Every row gives one point. Any point is a mix of the corners, with weights that add up to 1. It lies inside the corners' shape when no weight is negative. Say inside or outside, and name the corners with a negative weight.

Corners:
(1): [-1  5 77]
(2): [-32  16 -29]
(3): [ 28  -2 -53]
(4): [-8 46 74]
Points:
[ 9 32 90] => outside (2)
[  0  18 -36] => outside (1)
[-11  21 -22] => outside (1)
[-40  26   9] => outside (3)
[12  4  6] => inside

Corners:
(1): [ 17  22   7  -2  -3  26  -4 -11  30 -28 -25]
(2): [-30  15  -4   6   2  13  16 -24  28 -33 -11]
(3): [ 16  29 -63 -13  -4  23  25 -14 -10 121 -22]
(4): [-71  21  19 -22 -26   7  23  39  97 -18 -17]
(5): [ 20   3   2 -19  21  69  -3   1  19 -16  36]
(6): [ 23  17 -10  50  -7  42 -13  -3   6 -30  42]
(7): [ 20 -16   1 -18  18 -16 -23 -11  14 -16 -13]
(8): [ 28  -5  -1  -2  12  -8  30  -8  13  21 -12]
(9): [ 18   3 -30 -19  -4  -3  14   7 -17   8 -21]
(10): [ 13  13  11 -20 -12  -8  -5 -12  -3 -24  18]
(11): [ 25  24 -38  10   5 -15  10 -28  26 -21  -1]
(12): [ 3 34 10 -9 31  3 -1  6 -8 -1 10]
Points:
[ -1  15 -15 -12   4  11  -4  -1   9  -1   3] => outside (1, 8)
[-12  16   5  -9   0  39  -5   1  14 -18  13] => outside (8, 11)
[ 10   5  10 -29   8   2   5   4  28 -28   1] => outside (2, 3, 6)
[ -7  22 -10 -10 -27  25  26  19  58   7   3] => outside (2, 7, 12)
[-10   9  -5   5  14   4  10  -3  27 -22   0] => outside (1, 3, 10)
[ 20  12 -16  -7   5   8   5 -12   1  -3   1] => outside (4)
[-20  17   2 -11  -5   5  14  10  45  -9  -7] => inside
[-11  21 -15  12 -10 -12  -1  -3   5 -10   6] => outside (1, 5, 8)

Corners:
(1): [-45 -30  52 -58 -33  44  52 -25  20 -28  -2  11 -55  -6  46 -44  52  33
  55  10]
(2): [ 64 -29  57  35  41 -66 -54 -33  38  22 102 -16 -20  48  50  51  49 -13
 -30 -11]
(3): [-65   7  62 -63  31 -11 -24  42  14 -65 -30  52 -12 -46 -11  55  11   0
  44  23]
(4): [-28 -36  -5 -60  37  19  36 -36  26 -66  33 -14  12 -55  -8  49  13  -3
 -34  50]
(5): [ 30 -62  -1  41  13 -69  25 -21 -10 -33  40  60  43 -46 -21  17  59 -23
  28 -16]
(6): [  1  35  35  37  47  -5 -54  60 -33  48  45   3  67 -45  47 -57  35 -66
 -17  83]
(7): [-59  33 -39   3  13 -52 -55 -32 -13  18  55 -23 -12  17 -57 -31  16  41
  21  23]
(8): [-33 -37  -3  33  43  17  32 -47  74  32 -18 -44   2  63  60  -1  21 -35
 -15 -47]
(9): [  58   18   25  -34  -69 -100   23   58   43   43   61  -43   69  -16
   45   43   76   27   33  -21]
(10): [  8  -3  -2  18   0  46 -38  -4 -24 -12  -7 -21  21 -33 -48  27  47 -59
  77  19]
(11): [-32  39  21  -7  47 -23 -66  80 -65   9  31 -43  43  20 -36   3  12 -11
 -52 -42]
(12): [-25  46 -43   8 -50   7 -45  35 -26  22  22 -40  17 -44  50   0   2  55
 -21 -14]
(13): [-94 -41   7 -26 -42  18  39  64 -19 -61 -25 -30 -54 -14 -47 -16 -51 -20
  83 -19]
(14): [-56   3 -13  53  61  -9  68  60 -36   2  55  38  22  21 -73  -8 -66  56
   2 -21]
(15): [ 34   0  18 -24  14  -2 -18   8 -63 -34 -52   2  17  -8   3 -29 -11  18
  68  51]
(16): [-69  24  28   1  -6 -28  60  -1  22 -87  89  38  21  19   9  -3 -33  58
  21 -30]
(17): [ 32  -3   9  54  33  16  13  42  -7 -44 -57 -26  29   3 -49 -23  12 -23
 -19  60]
(18): [ 33 -10 -42  -3  40 -48  -9  58 -18   4  59  72   3  46 -48 -10  20 -13
  17  -3]
(19): [-37  16 -17 -40  33   3  53  46  38 -40  19 -27 -36 -47  42 -25  -2  35
  39 -28]
(20): [ 45 -41  -4 -40   0  20 -32 -45  43  36  21 -27 -23 -57 -49 -31  -1 -64
 -31 -33]
(21): [-66  60  39 -60 -25 -37  13 -31 -69  23  -9  47 -55 -41 -29   0  38 -40
  25  38]
Points:
[-14  -3  10 -12   9 -14   5  17  -7 -24  27   6   1 -22 -13   2  10   4
  16   6] => outside (8)
[-14  -1  10   2   0 -12  -4  21  -7  -5  14  -2   2 -11  -4  -8  14  -7
  25  -4] => outside (4)
[  5 -10   0   1  17  -8  -8  15 -14   9  17 -12   1  -7 -13  -8  18 -11
  11   4] => outside (3, 16)
[-29  -1   8  -2  21   8   1   6   3  -7   8 -15  -6   5   5 -10   2  -5
   7   2] => outside (5, 9)
[  13  -26    8   30   29  -64  -33   48  -15  -27   75   12   62  -14
 -111   42   13  -43   -9   24] => outside (1, 8, 12, 15, 19, 21)
[-26  -8   8   4  20  -3  15 -14  19   8   1 -14  -2  15  17  -2  19 -18
   4 -12] => inside
[-13  10   6  -6  25  -5   3   8   1  -9  22  -4  10  -7  -9  -1  11   6
  -6  14] => outside (5, 13)

Corners:
(1): [ 68 -20  11 -45  32 -49  -4 -20  14 -25 -77   5  50 -99 -23  17   9 -21
  36 -24]
(2): [ 20  63  44  -8  59  14   9 -77  47 -12  -7  20 -22 -35   6  48  -5 -54
  60  84]
(3): [100 -41 -71  38  70 -67   1 -84  27  27 -45 -46  49 -54  -9  65 -37 -63
  42  59]
(4): [-38  -4 -54   0   0  66  26 -20 -44   8 -46   6 -92  35  23 -34  31  21
  25 -39]
(5): [-55  37   2  27 -58  23  -4  70 -45  30  -3  22 -17  -7  31  -5  50  62
 -22  -6]
(6): [ 97  22 -65   8  54 -59 -36 -49  63  10 -15 -38  13 -41   2 -40   2 -20
  35 -12]
(7): [ 19 -51  97   0  85  26 -10 -89  10   9 -20  26  16 -59 -33 -42 -47 -21
  73  59]
(8): [-16  14  -5  -1  30   7 -39  27 -30 -12  13  73 -44  29  54  14 -25  54
 -63  -3]
(9): [ 53 -50 -24 -14  36 -34 -34 -39  66  58 -44  20  59  -2  43  67 -11 -20
  64 -24]
(10): [ 13   6 -63   3   1  44 -53  48 -17 -12  39  -4 -25  -9 -32   8  15  54
  38 -41]
(11): [-30   9  54  23  60  25   2 -84 -43 -48  -3   2  53 -24  27   0 -54 -79
  85  34]
(12): [ -9   5  47 -36  47   4   2  66 -28  25  40   8 -18  57  -2  25  17   9
 -42 -51]
(13): [ 16 -14   5 -38 -21  95  19  26 -35   2  -6 -17 -26  12  29 -30   7  45
 -53  -1]
(14): [ 14  13  57  28  79  17 -43 -35  18 -23 -90 -22  -7   2 -10  -1 -25 -80
  66  76]
(15): [-27  35 -55  -2  10  38  36  63  35   1  -8  39 -20   2  14 -11 -42  41
  12   0]
(16): [-81   2 -29 -55 -11  35 -64  15 -24  41  10 -11 -32 -44   7  -7 -21  45
 -69 -57]
(17): [ -41  -47  101   22   67   18   23  -32   21  -55   12  -37  -35  -60
   49   10  -33 -103   71   65]
(18): [-86  11   0  26  -7  51 -23  23  18 -51  -6   6  -2  12  -1  10  25  70
 -69 -40]
(19): [-19  19  14  21 -83   4 -17  58  36  -2 -12  -7 -39   6 -19  29 -59  57
 -31 -43]
(20): [-47 -24 -46 -48 -73 -14 -56  17 -25  -6   3  42 -19  34 -10 -35  19   9
 -53 -16]
(21): [-42  19 -40 -39  -2 -11 -27  44 -42 -32  46 -24 -34  46   7   7  22 102
 -13 -12]
Points:
[ 15   8  17  -4  13  17   8  19   4   8 -19  24 -26   4   9  26   2   6
  31  34] => outside (6, 11, 16, 18)
[-20  32  70  12  31  33   1   4  18 -40 -19  29 -54 -22 -15 -24   2 -13
  31  35] => outside (3, 9, 11, 13, 16, 21)
[-11  12 -10  22  40  16 -12  -3  17   1  -2   2 -12  -6  13  19 -21   9
  29   5] => outside (1, 13, 20)
[-18   2 -20   2  -7   9 -39 -17   0  -7  -8  -6 -20  -3  18   7   1   4
  -6   3] => outside (1, 7, 12, 15)
[ -2  -2  -7 -13   8  12 -15  -2  -3   3  -9   6 -15  -4   7   0  -6   2
   8   0] => outside (18)
[ -6   1  10  -6  16   8 -19   0   6  -3  -5   4  -3 -15   2   6 -14   8
   6   2] => outside (4)
[  3   2  12   3  21   9  -5  -4   6 -13  -8   6 -12  -5  13   7 -10  -2
  15  10] => outside (16)
[ -6  -5 -13 -15   6   7 -13  -1  -2   1  -1   6 -10 -12   7   2  -1  17
   2 -12] => outside (14)
